Every row gives one point. Any point is a mix of the corners, with weights that add up to 1. It lies inside the corners' shape when no weight is negative. Is each point inside? If not, which corners have a negative weight?

Corners:
(1): [ 37 -31  60]
(2): [-76 -11   6]
(3): [ 52   3 -18]
(4): [-17  54 -26]
Points:
[12 -4 28] => inside
[ 36   3 -13] => inside
[-62  16   0] => outside (3)
[ 36   8 -14] => inside

Corners:
(1): [-59 -30   9  48  63  34 -43  -1]
(2): [-35 -27  41  25  11   2  26  18]
(3): [ 23   6 -19  30  22  16 -39 -63]
(4): [-72  14  31 -29  14  25  -3 -12]
(5): [ 60  34 -54 -49 -77 -29 -53  41]
(6): [ 37  -8 -52 -11  21  62 -13  -5]
(7): [-58 -65  31  31   6  51 -29 -33]
(8): [-28  15 -57  51  -4  65  -7 -41]
(9): [ 34 -11 -89 -67 -47 -70 -17  20]
Points:
[-29 -54 -24  46  15   6  -8 -29] => outside (4, 5, 6)
[-18 -18  -5   1  10  12 -24  -6] => outside (8)
[-31 -11   3  11  -5   7 -13  10] => outside (3, 6)
[-15 -12 -14   2  -6  21 -13 -18] => outside (1)
[ 31  10 -96  39  -5  58 -53 -56] => outside (2, 4)
[ 12 -13 -57 -34 -22 -32 -21   7] => inside
[ -2   1 -22 -13 -16  17 -15 -14] => outside (1)
[-14 -26  -8   6   0  33 -25 -15] => inside
[-25 -18  13  20   9  14   7   4] => inside

Corners:
(1): [ 23  17 -13  19  23  66 -46  14  57 -56 -73   0]
(2): [ 20  38  -2  21  74  61 -30  52  27  14 -26  -3]
(3): [  5 -29 -34  24 -27  71  19 -17  26  41 -29 -27]
(4): [ 17   6 -16 -12  26 -35  -7  24  74 -13 -11 -30]
(5): [-40  35 -10 -65 -69 -30  90 -16 -51  16  19  38]
(6): [-54 -48 -22 -37  11  18 -30   8  35 -13  11  24]
(7): [-15  42  13   9 -37 -52  72 -17 -23 -21  90  78]
(8): [ 23 -13  56  12  16  37 -17  50   4 -22 -16 -31]
(9): [-14   7  16 -24  20 -78  59 -56 -63  -7  36  60]
(10): [ 36   9  -1  -1  83  74 -12  17  41 -72   0 -53]
(11): [-17  48  10 -47 -35 -46 -10 -64 -39   2  60  23]
(12): [ 32 -23 -73   5 -37  31  -5  25 -42   6 -15 -11]
(13): [ 30   0  14 -78 -29 -26  39 -36 -23   8  62  84]
Points:
[ -6  29  -9 -31 -28   2  56 -26 -44   3  23  38] => outside (4, 6, 8)
[  2  16  -2 -27  16  35 -22   3  21  -1  -3  -7] => outside (7, 9, 12)
[  9  10  -3  -6 -16 -11  19  -4 -17  -1   8  22] => outside (6, 10)
[  1  -2  -3 -19 -14   9  31 -12 -43  13  34  23] => outside (1, 4)
[ -4   9 -15 -17   6  -3  16 -17   0  -9  18  25] => outside (8)
[ 50  32  11  -8  40  -7 -20  17   6 -37  10  14] => outside (3, 5, 6)
[ -8   2  -8  -8  13  -4   4   5  15 -13   2   4] => outside (13)
[-31   8  -4 -15  -2   0  -8   1 -21  -7  18  37] => outside (3, 4, 10, 13)
[ 10  -5  25  32  98  20 -28  28  92 -43 -26 -28] => outside (5, 11, 12, 13)

Corners:
(1): [-24   2   3 -19  18 -43  -8 -30   5 -21  -9   6  -2  -5   5  -1  14  -2
   5 -17]
(2): [  6  -9  37 -13  15 -21  15  12 -16  13  29 -59 -27 -13  22  -5  31  -4
 -16   4]
(3): [ -1 -47  11   3  32  -7   1  11  37   8  -2   4   7 -15  24   3  -1 -25
  34 -14]
(4): [  8 -32  -7 -17  10  -6  18  23 -22  -6   5  19   0   3 -10 -16  18 -11
   5  -2]
(5): [ 24   1  -2 -13 -12  13 -24  -4  -7  20   0 -12  -8 -28  10  -5  10 -17
  11 -90]
(6): [-20  20   9   5 -20  11 -17   8  32   1  -3   6 -30 -14 -10  -2  23  20
  29 -19]
(7): [-31   1   1   3   3  -4 -12 -25 -17 -10  17   3 -30 -27   3 -19 -18 -21
   6  10]
(8): [  7   5 -11  36   4  -6   3  20  34  12   4 -47  28  -8 -47  -2  -2   5
 -17   0]
(9): [ -5  -3   4  15  16   1  -5   7 -17  -5  15   7 -33  57 -25 -13 -28  -3
  12   2]
(10): [-121   20   30    8   24  -23   42    9  -13  -35   41   15   -7    1
   10   28    7   -3    0   36]
(11): [-59   1  -2 -16  -7 -32   2 -25 -27  17  -8  23   7 -12  12 -11  -5 -21
  19   3]
(12): [-11  10  30   2 -19   6  13  12   2 -12 -11  -3   6 -30   5   1  -7  13
  -2 -18]
(13): [ 13  -6 -15  -9 -12   8  30 -46 -21  13  10  -5 -13 -10  19 -15 -19 -27
  -4  -4]
(14): [  4   2   3  -7  13   7 -23 -13 -18  15  24  12  -1  -3  12  25  11 -17
   8  -5]
(15): [ 20   7 -14 -15 -23  15 -10  12  -7  16 -15  11  -8 -19  -7  -8  -5 -25
 -22 -25]
(16): [ 16 -68  -7 -17 -48 -25  -8  -9 -10  26  -7 -21   1 -10  14  14  23 -31
 -17  -6]
(17): [ 22   7 -26   5 -14  20 -17   2  -4  19 -27  -5  10 -37  17  -3   0  14
 -27 -44]
(18): [ -5   4  -3  46  19 -26  28  -9 -23  10  -7  15  -8 -24  -8   7  -7   5
 -20 -26]
(19): [  1   4 -14   3   8 -23  -3   2 -11 -18  -4  -3 -24  13   2  -3 -17  -7
  20  -2]
(20): [  2  -3  -3   0  -5 -18  34 -13  -5   7  46   6  -9  10   6 -10 -33   4
  -2  11]
(21): [ 19 -20 -38  -9   3  -8  33 -35   8  14  -4  -1 -11 -24 -15  19 -54  -1
   2 -22]
Points:
[ -7  -7   1  -1  -3  -5   5  -4  -5   6   2   0  -5 -14   2  -1   3  -6
  -3 -15] => outside (19)
[-11  -6  -4  -2   6 -12   3  -7  -9   4   6   4  -9  -5   1  -2   0 -11
   3  -9] => outside (12)
[ -5 -10   3   6  11 -12   3   2   1  -1  14 -14 -11  -7   3   4   5   0
  -1  -9] => outside (11, 12, 13, 15)
[  1  -9   1  -4   0  -2   1   1   3   0   4  -5  -6  -7   0  -1   0  -6
   4 -14] => outside (11, 18)
[-11   3   2   1   6  -3   2  -2  -3   2   6   2  -7 -11   4   0  -1  -6
   6 -17] => outside (16)
